Rows are points. Examples show where two turns around zero, p and q, send a point. Where does a point land after both, in the order given? Backwards means that the second turn is done in reverse. Each puzzle has new turns, and all numbers are rounded.

Turn p:
[  2  17 -26] -> [  3  25 -18]
[-24 -13 -15] -> [-29   0 -12]
[  2 -30 -10] -> [ -8 -23 -20]
[  7  15 -25] -> [  7  22 -19]
[12 11 76] -> [ 26 -23  70]
Turn q:
[-18  19 -51] -> [  9  44 -36]
[16 11 12] -> [16 -6 16]
[-16  19  11] -> [-6 19 19]
[ 18 -49  28] -> [-18 -56   2]
Where do these land?
q, then p: [ 53   1 -31] -> [ 39 -17 -44]
q, then p: [-25 -33  28] -> [-47 -12  13]
p, then q: [ 8  6 31] -> [ -1 -25  21]
p, then q: [-30  26   3] -> [-6 25 30]
p, then q: [ -6  -1 -31] -> [  5  25 -18]

Turn p:
[  2 -10 -33  17] -> [ 11   8 -33  14]
[ 20 -23  -4   6] -> [ 27 -13  -6   9]
[-37 -21  22 -22] -> [-34 -28  20  21]
[ 20   7 -10  31] -> [27 26 -9  2]
[-18  14   6 -70] -> [-47 -41   6 -39]
[13 34 19 40] -> [17 50 22 -7]
Turn q:
[ 54 -19   0  37] -> [ 54 -25  -5  32]
[  5  -4  -8 -36] -> [  0  -9   4 -36]
[ 20 -26 -43   9] -> [ 23 -24 -43  -6]
[-51  14   7  -9] -> [-49  23   2  -4]
[ 14   1  16 -16] -> [  8  -5  22 -10]
[14 24 -5 -2] -> [18 20  2 -7]
[-56  11  32  17] -> [-54  22  16  30]
Where do these land?
q, then p: [-14 -27   2  23] -> [  3   8 -14  35]
q, then p: [-6 76  8 16] -> [-11  57  19 -49]
q, then p backwards: [ 34 -24   5   9] -> [ 23 -35   7  -5]
q, then p: [ 28 -11   6  22] -> [37  3  1  9]
p, then q: [  2   1 -32 -11] -> [  0  -3 -28 -19]
p, then q: [-26 -23  -2 -65] -> [-50 -50 -19   0]
q, then p: [-18   8  13   6] -> [-14  16   9   7]

Turn p:
[  2  -9  33 -13  34   1] -> [-17  -1  40  -1  25  -6]
[-18  22  14  -8  19   6] -> [-8 30 18 10  7  0]
[-31 -13 -29   1 -29 -15] -> [-23  -1 -40  -3 -25  16]
[ 29   9  14  16 -45   0] -> [ 31 -24  -1  13 -36 -21]
[ 16  -8 -40  18 -11   0] -> [ 22 -13 -40 -10   4   5]
[-33   9  -3 -39  27  10] -> [-24  38  19 -13   9  29]
[ 47 -14 -18  14 -32 -15] -> [ 32 -40 -23 -20 -16 -19]
[-1 -4 23  7  8 28] -> [ 6 -6 23 25 11 10]
[-11   7   6   3  28 -15] -> [-18  17   3   0  20 -14]
Turn q:
[-18  -1   4   4  31 -12] -> [ -8 -13  12   5  32   7]
[-12  22 -11   2  28  28] -> [ 13   8  -3 -30  30  16]
[ 12  52 -14   8 -76 -10] -> [-20  60 -46  -3 -34 -41]
[ -9  -7 -21 -16  17  10] -> [  6 -22   1 -24  10  -2]
[ -4 -40   5   8  16 -11] -> [ -6 -35  11  19  -2  18]
[20 -2 -3  5 18  0] -> [22 -7 -5 10  8  4]
[ -1 -32  25  15 -19  -3] -> [-16  -5  12  24 -29  21]
[ 12   9  16 -25 -16  -2] -> [  8  15  17   0 -17 -23]
Where do these land?
q, then p: [  8  15  16  24  19 -37] -> [  1   8 -18  24  37 -22]
p, then q backwards: [-21 -25 -38 -30  -8   3] -> [-27 -11 -18  29  -9  38]
q, then p: [11 17 31 30 22 -6] -> [ 26  14   3  29  30 -13]
p, then q: [-14 -27   3 -17 -22   0] -> [-18  -4   8 -21 -26  14]
q, then p: [24  1 -5 17  2 10] -> [ 28  -5 -11  -4   4   3]
p, then q: [ 10  15   7 -34  -4  -2] -> [  4  22  22  -1 -14 -18]
q, then p: [  6 -24 -14 -17  -7  29] -> [  6 -23  12 -18 -25  18]
q, then p backwards: [-29  -5 -15 -16  20  36] -> [ 22 -25 -17 -38  15  -2]
q, then p backwards: [  4  33  15  42 -22 -33] -> [-51  28  -4  33  13  -3]
